Each point is reached from the start by the listed moves, each made 0, 1 or 2 times, or once backwards (-1), plus a little noise. Say if it took an odd or an even number of moves. Then give how often each move was made.

Moves:
(1): [0.037, 0.183, -0.041]
(2): [-0.001, 0.093, 0.153]
(3): [0.217, -0.031, -0.003]
Start: [0.083, 0.041, 0.021]
Points:
[0.514, 0.072, 0.168] -> odd (0, 1, 2)
[0.161, 0.314, -0.213] -> odd (2, -1, 0)
[0.519, -0.110, -0.138] -> odd (0, -1, 2)
[-0.170, 0.075, 0.372] -> even (-1, 2, -1)
[0.118, 0.223, -0.019] -> odd (1, 0, 0)

Moves:
(1): [0.022, -0.042, -0.040, -0.029, 0.032, 0.106, -0.124, -0.059, -0.091, 0.023, 0.045]
(2): [0.022, -0.007, -0.100, 0.013, 0.113, -0.040, 0.032, -0.012, 0.052, -0.036, -0.223]
(3): [0.059, 0.178, 0.112, -0.180, 0.127, 0.185, 0.147, 0.022, 0.218, 0.188, 0.042]
(4): [0.196, -0.079, 0.245, -0.219, -0.118, -0.082, -0.017, -0.006, 0.034, -0.087, -0.070]
(5): [0.061, 0.155, 0.025, 0.103, 0.014, -0.018, 0.065, 0.043, -0.159, -0.024, -0.110]
(6): [-0.055, -0.012, 0.073, 0.100, -0.113, 0.062, 0.060, 0.062, 0.115, -0.067, -0.032]
(7): [0.237, 0.212, -0.038, -0.008, -0.056, -0.113, 0.015, 0.137, -0.080, 0.111, -0.073]
(8): [-0.064, -0.052, 0.010, -0.142, 0.124, -0.025, -0.080, 0.089, 0.043, -0.021, -0.073]
(9): [0.122, 0.033, 0.043, 0.123, 0.122, 0.041, -0.026, -0.035, -0.002, -0.129, 0.039]
Start: [-0.076, -0.005, 0.007, -0.015, 0.008, 0.058, 0.019, 0.020, 0.058, 0.110, -0.017]
Points:
[0.357, 0.826, 0.045, 0.206, 0.501, 0.070, 0.257, 0.597, 0.207, 0.189, -0.298] -> odd (-1, 0, 1, -1, 1, 1, 2, 2, 2)
[-0.258, 0.005, 0.522, -0.704, 0.266, 0.548, 0.242, 0.233, 0.729, 0.200, -0.466] -> even (1, 1, 2, 1, 1, 2, -1, 2, -1)
[-0.306, -0.373, 0.267, 0.196, 0.198, 0.366, -0.067, -0.020, 0.568, -0.395, 0.113] -> odd (0, 0, 0, 0, -1, 2, -1, 1, 2)
[-0.072, -0.215, 0.128, 0.108, -0.421, -0.083, -0.016, 0.125, -0.085, -0.211, -0.523] -> even (1, 1, -1, 1, 1, 2, 0, 0, -1)
